Every row gives one point. The window is the flat piece filled in between its corners: a triangle in 3 columns, a solid with four corners in 4, and so on. A path goes straight from each point to the next, and from the last back to the first. After which points does the path pass through the window?

Window:
[[ 7.0 -2.3  0.4]
 [-2.3  3.0 -2.3]
 [-2.4 -1.3  1.1]]
Path:
(1): [-2.1  2.4  1.9]
(2): [-1.9  2.9 -8.3]
(3): [-0.7 -4.1 -2.7]
(4): [-1.4  1.1  1.8]
(5): [-0.2 -0.5  4.4]
(6): [-2.4 -1.5 -0.8]
(7): [ 1.5 -2.6 -1.1]
(8): [ 1.1 -0.3  2.8]
(9): [ 7.3 -0.4  3.1]
(10): [ 2.2 -1.0 -5.8]
(11): [-3.3  2.6 -6.9]
(12): [-0.1  1.6  0.3]
(13): [ 8.3 -0.4  0.8]
(14): [ 7.3 -3.5 -1.0]
(15): [ 1.8 -6.1 -2.2]
(16): [0.2 0.9 2.0]
Through the window after points: 1, 3, 5, 7, 11, 15

Window, 6 rows:
[[ 2.6 -2.4 -7.4 -0.2  0.5 -1.6]
 [ 1.4  3.8 -1.7  3.6  0.6  0.1]
 [ 0.5  4.6  5.9 -3.5 -5.7 -0.8]
 [ 6.4 -2.9 -4.9  3.3  4.2 -0.3]
 [ 0.5 -5.0 -1.6  4.0  3.5  3.2]
 [-1.4  3.8  3.9  2.0  6.4 -0.6]]
Path:
(1): [ 3.5  0.7 -4.9  0.3  0.7  0.8]
(2): [ 2.4 -2.4 -3.6  1.2  2.0 -7.9]
(3): [ 0.8 -3.0 -4.5  1.9  0.2 -2.8]
(4): [ 4.7 -1.0 -5.0 -0.2  3.8  3.4]
(5): [ 4.6 -0.6 -6.1  2.3  7.4  3.3]
(6): [ 0.5 -1.9 -1.9  3.4 -0.6 -4.7]
(7): [ 0.4  0.8  1.2  2.2 -1.2 -3.1]
(8): [1.3 0.1 0.1 0.0 1.0 4.0]
Through the window after points: 3, 7

Window (9 x 9):
[[ 0.8  0.3 -8.7  0.4  6.0 -2.0  2.7 -1.4 -3.6]
 [ 6.3 -0.2 -4.0  1.7  3.5  1.1  1.4 -0.6 -5.0]
 [-1.9  5.1  1.5  6.1 -2.2  5.2  1.8 -0.1  7.8]
 [ 2.6  3.6 -6.6  0.0  8.0  0.6 -1.9  2.0  1.1]
 [-5.0 -1.2  2.8  3.5 -3.3  3.6 -6.9  3.7  2.5]
 [ 2.3 -4.6  4.9 -1.2 -7.7 -4.1 -4.4  0.1  0.6]
 [ 0.3  0.3 -2.1 -0.5  2.8  6.2  3.0 -0.6  4.5]
 [ 0.0  1.3  0.3  0.1 -2.3  2.1 -4.2 -3.8  0.4]
 [-0.2 -0.5  4.2 -1.3  0.9 -2.3 -2.2  0.0 -3.0]]
Path:
(1): [-1.3 -0.2 -6.7 10.4  6.5 -0.5 -6.0 -1.6  2.7]
(2): [ 1.9  3.3 -0.8 -2.6  0.9  2.1  1.7  1.6  1.8]
(3): [ 2.3  1.9 -6.2 -0.5  1.3 -0.4  1.0  1.1 -4.4]
(4): [-0.8 -0.9 -6.5  1.8  9.6 -1.3  1.2 -2.9  1.7]
(5): [ 4.0 -8.8  0.8  1.8 -0.1 -0.6 -3.8 -2.6  4.5]
(6): [ 0.2  0.3  3.4 -1.2 -6.1 -1.9 -2.5  1.3 -0.5]
(7): [-1.3  1.3  1.1 -1.5 -2.9  2.7 -2.5  3.1 -0.6]
(8): [ 0.5 -0.8  0.1  6.4 -1.6  1.6 -1.3 -2.8  7.1]
(9): [ 1.0 -1.3  3.3  4.0  0.7  2.4 -2.9 -3.1  2.8]
(10): [ 2.0  0.9  0.4  0.0 -2.2  0.9 -1.4  2.1 -1.6]
(11): [ 0.2  1.8 -0.8 -0.3 -0.6  3.2  1.1  0.3  1.0]
(12): [-0.4 -0.7  0.4  3.2  4.0  4.0 -0.4 -2.4  6.7]
Through the window after points: 1, 3, 5, 11

Window (11 x 11):
[[-0.3 -5.0 -2.9 -8.2 -6.4  2.6  5.4 -9.6  0.6  5.3  1.1]
 [-1.7  2.1  5.0 -0.8 -8.7  2.0  2.3 -5.9  2.7 -1.4 -1.8]
 [ 2.5 -3.7  0.6 -1.2 -1.1 -2.1 -1.7  4.9  1.6 -1.0  0.5]
 [-2.5  2.6 -4.3 -1.4 -4.0 -2.3 -6.9  3.8  0.3  3.7  4.9]
 [ 2.6 -4.4 -0.7 -1.1 -0.6  4.4  3.3  5.2  8.8  0.4  2.0]
 [-0.3 -0.7  2.3  0.2  7.5 -5.0 -4.3 -6.1  0.9  7.3  4.8]
 [-2.6 -1.4 -2.5  0.4  0.2  3.0 -2.0  1.2  0.2 -2.6  1.5]
 [ 0.4  2.8  1.3 -2.8  3.6 -0.6  1.0 -1.9 -0.9  1.4  0.9]
 [-1.1 -3.0 -5.3  0.3  4.9 -3.2  1.1  1.1  7.0  4.1  1.0]
 [ 7.6  0.0 -3.6 -0.6 -3.7  3.6 -5.0  2.9 -4.3  1.9 -2.4]
 [ 3.6  3.2 -5.7 -1.1 -1.6 -1.7 -7.0  0.8  1.5 -1.7  3.7]]
Path:
(1): [ 0.4 -1.9 -2.8 -4.3  0.0  1.8 -3.1  2.7  3.8  3.3 -2.3]
(2): [ 1.5 -0.3 -2.3 -0.1 -1.4  0.8  0.5 -0.7  3.1  1.1  4.3]
(3): [ 0.0 -2.1 -0.1 -1.0  0.6 -1.3  4.7 -0.1 -0.2  2.1  6.3]
(4): [ 0.6  0.0 -0.9 -0.9  1.5 -1.0 -7.5 -0.3  4.3  4.0  0.5]
(5): [-2.4  1.2  1.4 -5.9 -1.7  0.0 -4.2 -1.9  1.0  2.6 -2.4]
(6): [ 2.1 -1.9 -4.1  3.2 -1.8 -1.9  0.3 -0.4 -0.2  1.0  6.3]
(7): [ 0.4 -1.7 -2.8  1.6 -2.9 -1.8  5.4  0.2 -2.9 -1.1  5.3]
(8): [-0.3 -1.7 -0.5 -4.1 -1.4  1.2 -6.8 -2.5  5.0  4.7 -0.6]
Through the window after points: 3

Window, 14 rows:
[[ -2.3  -2.9  -3.7   4.3  -0.9  -0.6  -0.6  -2.5  -1.5  -5.4   6.1   1.7
    2.6  -0.8]
 [ -1.3   1.9   1.6   1.9  -2.2   2.3   6.3  -2.5  -0.1  -1.3  -2.2   1.6
   -0.6  -4.7]
 [ -0.3   3.8  -2.9   0.2  -0.3   2.8  -3.4  -2.3  -1.2   1.5  -1.7  -1.6
   -6.7   1.7]
 [  2.7  -4.4  -2.6   1.4   1.1   1.6   3.2  -2.5  -0.6   1.3  -4.9   1.6
    0.2   1.0]
 [ -1.4   0.1  -2.9   0.5   1.7   3.3   0.8   0.2   2.7   2.7  -2.4   0.3
    4.3  -3.6]
 [ -3.0  -2.9   1.0  -2.4  -3.2  -0.8  -0.2  -1.7  -2.5   8.5  -4.5   3.2
   -3.5  -5.7]
 [  0.7   1.3  -0.3   0.2  -4.9   1.6   0.2  -7.6   0.0  11.1   0.6   0.7
   -2.8   3.2]
 [  2.1   2.6   3.9  -1.0   2.4  -3.0   4.3   8.2   1.0   2.1  -0.3   3.9
    1.5  -3.5]
 [  6.7  -1.2  -1.6   2.1  -2.5   0.7  -1.7   1.5  -2.1   0.5  -1.3   4.0
    1.4  -9.5]
 [ -3.3   7.5   7.2 -14.0   0.2  -3.1  -5.2  -2.7   5.4  -9.6  -0.6  10.5
    5.1   5.8]
 [ -0.2  -1.7  -2.3   3.5  -8.0  -0.5   2.9   1.2   5.0   1.8  -2.2  -0.4
    2.0   3.8]
 [  2.4  -4.0   2.6  -1.2  -0.8   6.0  -1.9   1.6  -1.3  -2.3   0.8   1.3
    1.5  -3.4]
 [  1.3  -3.9  -0.1   7.4  -0.7   4.1  -1.0  -0.8   1.6   1.2  -1.1   5.6
   -1.9  -5.0]
 [ -2.7  -0.8   4.9   1.0   1.1  -6.8  -1.0  -5.1   3.4  -2.4   1.7  -3.1
    3.0  -2.1]]
Path:
(1): [-1.1  1.1  0.4  1.3 -2.5  1.9 -1.6 -2.0 -0.7  3.4 -2.1  1.5  1.5 -0.2]
(2): [ 1.1 -1.0  0.5  5.2 -0.9  0.9 -4.8 -3.7 -5.5 -0.3 -0.8  2.3  3.9 -2.5]
(3): [-2.9 -1.5 -2.4 -1.8 -0.1 -1.6  4.3 -0.1  6.0 -3.1  3.8  0.5 -0.3 -0.4]
(4): [-0.1 -2.5 -2.6 -0.3 -1.3 -1.7  0.0 -7.6  4.6 -0.2  1.9  0.9 -2.3 -5.4]
(5): [-0.3  0.2  2.5  1.5 -1.5  4.4 -0.7  5.1 -2.5  1.3 -4.3  2.0  5.2  1.3]
(6): [ 0.2  1.1  1.0  1.4 -1.2  1.4 -2.0 -2.7 -4.6  6.5 -1.9  3.3 -1.3  3.1]
(7): [ 1.2 -1.9  0.0 -0.6 -3.6  2.0  1.8 -2.8  4.6  2.3  1.4  0.3 -0.3 -4.1]
(8): [-2.8 -3.9 -2.4  0.1 -1.3  0.5  4.7 -4.8  5.4  2.0  5.6 -0.8 -7.2 -1.7]
(9): [ 0.9  0.9 -0.7  3.1 -1.6  0.4 -4.0 -0.6 -4.6 -2.2 -0.6  3.6  7.4 -0.2]
(10): [-6.1  1.2  3.4  1.2 -0.7  5.0 -4.7  0.3 -4.5  1.5 -6.0  1.9 -0.5 -0.2]
(11): [ 4.9 -2.0 -0.7 -0.7 -1.0  0.8  2.0 -1.0  3.4 -1.6  2.7  2.6  0.4 -3.6]
(12): [ 2.7 -1.8 -2.6 -6.1  2.5  5.7 -0.7  0.7  0.4 -1.8  1.9  2.7 -2.9 -7.3]
(13): [-0.7 -1.8  5.3  5.8 -4.2  0.5 -0.1  0.1 -0.5  0.3 -2.3  0.8  5.4  2.0]
(14): [-0.8  1.4  0.3  0.7 -1.4  0.9  2.1  0.4 -2.7  1.9 -5.2  1.5  1.7 -0.3]
(15): [ 3.3 -4.7 -4.9  1.6 -4.4  2.6 -2.4 -1.6  8.3 -2.7  8.4  4.2 -1.8 -3.1]
(16): [ 4.2 -1.7 -4.0 -1.5 -0.5  1.4  6.0 -0.6  3.0 -3.1  3.0  3.5 -6.4 -3.5]
Through the window after points: 2, 6, 8, 10, 12
